Rows are points. To make a cloud, some directions were put in groups of two or more. Within a group, all points are equally far from the middle, so they leave a hole (a ring in 2 directions, a hollow ball in 3). The other directions are filled evenly. Then the cloud was stretched, turned, moved and blurred a little. How many holes are there, and how many directions does each take, smallest first?

Cloud (14 x 2)
0.50; 0.33
0.56; -0.35
-0.45; 0.21
-0.46; -0.27
-0.36; -0.43
-0.46; -0.27
0.60; 0.17
0.62; 0.11
0.62; 0.11
-0.10; 0.50
-0.25; 0.43
0.00; 0.52
-0.36; -0.43
0.28; 0.48
Holes: 1 (2)

Cloud (20 x 3)
-0.31; -0.61; -0.13
0.13; -0.70; -0.26
0.64; 0.27; -0.20
0.04; -0.57; -0.45
-0.18; -0.69; -0.15
0.80; -0.20; 0.05
0.73; 0.18; -0.10
0.22; 0.11; -0.61
-0.39; -0.45; 0.30
-0.33; 0.18; -0.42
-0.36; -0.33; -0.41
-0.24; 0.46; 0.01
0.73; 0.15; -0.15
-0.45; 0.15; -0.30
-0.17; -0.06; 0.60
0.38; -0.63; -0.29
-0.53; -0.31; 0.13
0.13; 0.00; 0.66
-0.04; -0.19; -0.63
0.75; 0.00; 0.28
Holes: 1 (3)

Cloud (53 x 6)
-0.06; -0.17; 0.26; -0.23; -0.89; -0.27
0.07; 0.46; 0.34; 0.01; 0.35; -0.72
-0.68; -0.18; -0.15; -0.07; -0.43; 0.60
-0.36; -0.39; -0.40; -0.05; 0.78; 0.11
0.57; 0.13; -0.64; -0.36; -0.18; -0.45
0.23; 0.48; -0.41; -0.29; -0.27; -0.27
-0.63; 0.33; -0.02; 0.41; 0.05; -0.16
-0.17; -0.37; -0.86; 0.88; -0.09; 0.49
0.64; -0.41; -0.17; 0.04; 0.61; -0.52
-0.52; -0.32; -0.73; -0.39; -0.43; -0.36
0.00; 0.21; 0.31; 0.31; 0.01; -0.67
-0.51; -0.07; 0.00; -0.43; -0.34; 0.05
-0.01; -0.73; 0.27; 0.13; 0.22; 0.21
0.80; -0.16; -0.10; -0.22; -0.14; -0.21
-0.66; -0.32; -0.67; -0.02; -0.47; -0.64
0.09; -0.28; 0.22; -0.75; -0.52; -0.49
0.30; -0.21; -0.81; -0.13; 0.31; -0.19
0.41; -0.14; -0.44; 0.09; 0.78; -0.21
0.51; -0.78; -0.18; 0.11; 0.07; -0.43
-0.72; -0.30; -0.26; 0.03; -0.36; -0.54
-0.62; -0.40; 0.21; 0.22; 0.40; 0.20
0.33; -0.07; 0.29; -0.05; -0.46; 0.25
-0.08; 0.49; 0.00; 0.34; 0.57; -0.32
0.00; 0.49; -0.26; -0.19; 0.07; -0.93
-0.44; -0.44; -0.97; -0.09; -0.50; -0.10
-0.26; -0.28; -0.29; 0.47; 0.03; -0.66
-0.32; -0.14; 0.58; 0.16; 0.45; -0.30
0.23; -0.38; 0.46; 0.30; -0.39; -0.54
-0.66; -0.21; -0.22; -0.36; 0.25; -0.12
0.19; 0.28; -0.51; -0.69; -0.16; -0.38
-0.17; -0.47; 0.37; 0.72; -0.09; 0.25
0.19; -0.17; 0.55; 0.13; -0.17; 0.46
-0.32; 0.41; -0.54; -0.13; -0.43; -0.60
0.09; 0.27; -0.40; -0.56; 0.09; 0.23
-0.26; -0.04; 0.51; -0.27; -0.25; -0.55
0.10; -0.01; -0.20; -0.48; -0.58; 0.08
0.30; -0.47; -0.42; -0.02; 0.41; 0.48
-0.56; -0.47; -0.08; -0.24; -0.16; 0.23
0.49; -0.49; -0.09; -0.38; 0.02; 0.16
-0.29; -0.19; 0.34; -0.08; -0.76; -0.61
0.58; -0.41; -0.48; -0.08; -0.62; -0.04
-0.12; 0.33; 0.32; 0.39; 0.56; -0.32
-0.81; 0.20; -0.76; 0.48; -0.18; 0.29
0.02; 0.54; -0.14; -0.36; -0.28; -0.74
0.08; 0.08; 0.27; 0.74; -0.57; -0.13
-0.44; 0.31; -0.86; 0.13; -0.18; 0.07
-0.21; -0.41; -0.86; 0.38; -0.04; -0.29
-0.11; 0.11; 0.69; 0.13; 0.12; -0.30
-0.51; 0.26; -0.22; -0.29; -0.55; -0.24
-0.29; -0.16; 0.05; 0.77; -0.41; -0.44
-0.16; -0.29; -0.01; 0.00; -0.48; 0.83
-0.03; 0.03; 0.04; -0.47; 0.06; 0.63
-0.34; -0.25; 0.49; 0.55; -0.01; 0.06
Holes: 1 (4)
